Each point is reached from the start by the listed moves, each made 0, 1 or 2 times, or once backwards (-1), plus a little noise. Say if it took an odd or an even number of moves. Then give how often each move was made.
In the rows, zero is written as 128.

Moves:
(1): [188 131 130 118]
(2): [128 183 115 143]
Start: [ 96 134 131 110]
Points:
[161 244 109 131] => odd (1, 2)
[ 36 130 128 119] => odd (-1, 0)

Moves:
(1): [184 122 131 135 127]
(2): [132 160 117 129 121]
(3): [130 135 176 125 120]
Start: [129 132 109 141 134]
Points:
[249 156 151 152 119] => even (2, 1, 1)
[ 75 129  59 136 146] => even (-1, 0, -1)
[ 84 181 140 134 116] => odd (-1, 1, 1)

Moves:
(1): [191 139 126 117 142 123]
(2): [118 186 136 115 147 149]
(3): [122 138 184 162 110 102]
(4): [140 121 108 169 115 147]
(5): [117 113 128 149 184 121]
(6): [131 114 148 124 128 154]
Start: [134 123 125 143 140 121]
Points:
[214 205  33 108 121 164] => even (1, 1, -1, 1, -1, -1)
[116 187 190 161 141 117] => even (0, 1, 1, 0, 0, 0)
[218 136  61 214 128 129] => even (1, 0, 0, 2, 0, -1)
[145 148 215 230  32  95] => even (0, 0, 2, 1, -1, 0)

Moves:
(1): [158 129 137 130 143 117 126 133 135 134 129 120]
(2): [121 157 130 139 137 135 126 137 136 129 114 115]
(3): [130 131 156 136 135 120 131 125 113 118 132 133]
(4): [135 118 121 152 140 133 123 149 102 136 131 138]
(5): [126 114 125 120 153 132 128 131 128 130 122 135]
(6): [133 128 135 122 134 158 137 129 125 118 128 124]
(7): [128 128 123 124 131 121 150 127 124 144 133 128]
(8): [123 130 141 120 127 119 125 152 131 132 129 127]
(9): [128 124 133 144 136 127 135 128 150 137 134 129]
Start: [121 120 130 140 122 148 128 153 117 134 137 146]
Points:
[114 161 203 235 199 124 176 249  95 193 150 146] => even (0, 2, 2, 2, 0, 0, 2, 2, 2)
[ 96 122 156 170 107 182 112 217 113 123 150 153] => even (-1, 0, 0, 1, -1, 1, -1, 2, 1)
[101 175 196 151 106 215 139 103 110  64 125 122] => even (-1, 1, 2, -1, -1, 2, -1, -1, 0)
[134 104 203 129 128 147 153 117 124 108 164 157] => even (0, -1, 2, -1, 0, 1, 0, 0, 1)
[158 205 188 180 141  96 122 156 187 148 120 100] => odd (2, 2, 1, -1, -1, -1, 0, 0, 1)
[ 72 201 110 134  80 174 130 147 168 131 106 105] => even (-1, 2, -1, -1, -1, 0, 0, 0, 0)
[150 107 114 220 201 172 100 215 141 171 125 154] => odd (1, 1, -1, 2, 1, 0, -1, 0, 2)

Moves:
(1): [155 118 125 127 132 127 132 129 131 135 122 126]
(2): [131 155 127 135 134 131 121 135 135 130 123 144]
(3): [133 126 164 134 124 131 118 117 139 128 139 126]
(4): [130 104 119 165 126 135 119 138 133 131 120 130]
(5): [114 123 123 128 167 127 114 123 117 119 149 137]
(6): [132 128 128 123 131 154 134 125 124 127 116 128]
(7): [128 127 137 140 129 116 159 129 133 127 129 127]
(8): [127 118 136 120 140 135 127 166 131 119 116 138]
(9): [128 128 126 127 129 131 125 120 166 127 129 127]
(10): [122 133 136 128 130 136 130 137 137 165 129 125]
(11): [134 136 118 129 121 135 137 134 132 121 149 123]
Start: [143 141 135 134 125 128 106 137 131 143 135 137]
Points:
[178 174 217 174  80 143 169 133 180 144 143 131] => even (0, 1, 2, 0, -1, 1, 2, 0, 0, 0, 1)
[145 101  78 204 160 154  87 127 212 226 139 133] => even (1, 0, -1, 2, 1, 0, 0, -1, 2, 2, 0)
[165  98 107 160  71 139 118 124 211 107 133 110] => odd (0, -1, 0, 1, -1, 0, 0, 0, 2, -1, 1)
[213 150 106  73 129 185 106 111 152 109 128 127] => odd (2, 0, 0, -1, 0, 2, -1, 0, 1, -1, 1)
[187 119 209 136 121 187 181 200 249 172  78 135] => even (1, 0, 1, 0, -1, 2, 2, 2, 2, 1, 0)

Moves:
(1): [146 125 124 109 120 132 145 128 129 118 130 133 118 115 137 114 140]
(2): [127 143 111 129 124 127 124 135 115 128 121 134 133 130 132 127 123]
(3): [121 133 141 112 134 133 137 139 127 122 126 138 122 140 133 133 120]
(4): [138 140 138 146 118 112 138 125 125 124 135 133 126 120 123 138 122]
(5): [140 133 123 132 140 133 123 120 135 124 124 120 134 131 136 123 120]
(6): [124 132 130 144 128 140 124 134 126 120 122 120 127 128 144 129 137]
(7): [113 119 126 129 135 122 157 133 134 129 132 122 138 132 123 126 130]
(8): [124 127 131 126 126 129 125 153 133 132 140 124 133 109 138 123 114]
(9): [136 130 120 131 113 137 127 131 157 137 125 137 140 131 126 147 132]
(10): [130 136 137 124 125 138 142 128 119 152 129 124 132 127 122 123 127]
(11): [124 142 121 128 131 139 129 118 124 121 153 138 129 119 126 125 129]
(12): [130 111 124 135 143 138 135 128 119 136 122 156 137 111 130 135 125]
(13): [125 116 143 129 111 144 131 130 122 112 126 133 142 129 112 120 120]
(14): [139 119 116 135 126 133 132 134 121 126 138 128 122 146 132 133 123]
Start: [125 139 132 126 117 142 131 138 123 120 143 133 113 116 129 107 130]
Points:
[133 216 111  57  95 196 145 186 188 175 164 120 138  86 169  94 121] => odd (1, 1, 1, -1, 1, 0, 0, 2, 2, 2, 1, -1, -1, -1)
[214  92 169 186  92 199 194 113 139  62  89 190 144  70 143 119 144] => even (2, -1, 0, 2, 2, 2, 0, -1, 1, 0, -1, 2, 2, 0)
[122 102 129  86 118 163 104 194 130  94 216 164  85 116 144 111  99] => even (0, -1, 1, -1, -1, -1, -1, 2, 0, -1, 1, 0, 0, 2)
[ 72 152 118 144 130 141 133 183 163 119 179 146 127 116 156 156 127] => even (-1, 0, 1, 0, -1, 1, 1, 1, 1, -1, 1, 0, -1, 0)
[204  91 107 148  59 249 228 128 137 131 135 167 165 123 112 100 157] => even (2, 0, -1, 0, 1, 1, 1, -1, 2, 2, 0, 1, 2, 2)
[108 126  85 193 150 228 160 140 168 137 208  86 167 134 161 108 122] => odd (-1, -1, -1, -1, 2, 2, 2, 1, 1, 1, 2, 0, 0, 2)

Moves:
(1): [130 126 137 126 124 122 115 115 128 129 118 116 120 128 133 114 135 120
 114 131 136 131]
(2): [132 130 129 130 109 134 116 106 131 117 120 130 119 126 129 132 126 124
 117 122 135 129]
(3): [128 124 141 144 164 151 148 138 138 135 113 151 122 121 119 147 117 131
 125 141 118 151]
(4): [133 126 142 117 126 126 107 122 141 115 141 126 140 134 131 130 154 151
 118 117 128 118]
(5): [114 137 111 121 129 128 121 117 112 121 146 130 140 127 126 122 127 127
 116 127 123 131]
(6): [113 127 128 134 131 116 120 125 118 124 114 132 148 130 132 131 133 136
 125 116 134 136]
(7): [125 114 131 107 138 134 136 118 119 111 120 142 130 116 129 142 125 133
 136 133 117 122]
(8): [131 111 129 156 149 105 154 135 122 126 134 122 112 144 140 133 122 108
 122 136 142 122]
(9): [139 120 134 124 131 119 118 112 135 145 134 127 119 140 143 116 127 120
 119 120 123 122]
(10): [137 142 129 122 131 139 126 124 110 129 152 134 144 149 137 134 114 122
 117 125 145 137]
(11): [137 125 135 146 122 107 119 127 112 137 109 127 143 122 134 133 154 151
 127 118 126 125]
(12): [131 122 127 118 118 116 130 125 137 128 133 141 124 120 124 108 123 117
 131 130 123 114]
(13): [123 129 129 123 117 115 116 100 133 125 132 121 137 130 108 146 148 135
 144 142 105 129]
(14): [120 111 130 129 119 140 135 119 124 128 135 135 118 143 115 123 122 117
 140 128 127 139]
(15): [110 119 138 133 137 123 137 122 130 134 130 129 122 120 122 124 106 130
 116 128 117 115]
(16): [124 124 115 131 117 134 120 109 115 118 152 138 126 120 109 139 142 119
 138 134 153 129]
(17): [123 142 118 146 143 121 137 124 153 121 128 102 141 130 156 112 117 130
 136 126 118 119]
(18): [108 133 142 128 116 122 125 132 130 135 139 130 123 122 125 121 140 107
 125 108 119 135]
(19): [124 133 109 115 119 136 133 132 135 122 144 122 134 115 129 120 118 137
 130 133 123 145]
(20): [107 134 128 145 122 133 112 145 117 126 114 146 139 128 145 145 129 140
 129 139 123 129]
Start: [156 123 139 126 128 143 148 124 121 133 130 120 148 129 129 118 133 117
 108 127 128 131]
Points:
[130  48 153 108 200  49 198  70 100 117 167 160 118 134  73 154  97  77
  97 211  81  41] => even (0, -1, 0, 0, 1, 0, 1, 2, 0, 0, -1, 2, 2, -1, 2, 0, -1, -1, -1, 0)
[120 149 175  75 190 168 153  46 136  78 196 180 196 129 142 171  87 105
  82 125  73  97] => odd (-1, 1, 1, 1, 1, 0, 2, 0, 0, 2, -1, 1, 1, -1, 1, 0, 1, 1, -1, 0)
[249 107 152 143 169 106 182 126 160  99 146   7 194 180 248  77 142 203
  97  83 144  80] => odd (0, 0, -1, 2, -1, -1, 1, 1, 0, 1, 2, -1, -1, 1, 0, -1, 2, -1, 1, -1)
[209  90 181 123  86  61 128  35 115 128 107  89 115 111 122  99 229  81
 100 119 123 118] => odd (2, 1, 0, 0, 0, -1, 1, 1, 0, 0, 2, 1, 1, 0, -1, 0, 0, 1, 0, -1)
[198 144 145 120 142 223 142  61 180  85  78  89 219 116 159 126 146 226
 134 167  59 219] => odd (2, 1, 2, 1, 0, -1, 1, -1, -1, 1, 2, 0, 1, 2, -1, -1, 2, -1, 2, 0)
[126  66 242 226 150 166 132 134  46 221 111 209 104 183 151 183 177  83
  60 121 110 218] => even (1, 0, 2, 0, 0, -1, 0, 1, 2, 1, 2, -1, 0, 2, 0, 0, -1, 2, 0, 2)
[122 140 116 225 147  50 243 127 216 149 145  12 106 133 169  60  99  34
 129 102  59 135] => odd (-1, 1, 0, -1, 0, 0, -1, 2, 0, -1, 0, 0, 1, 0, 0, -1, 2, 2, 1, -1)
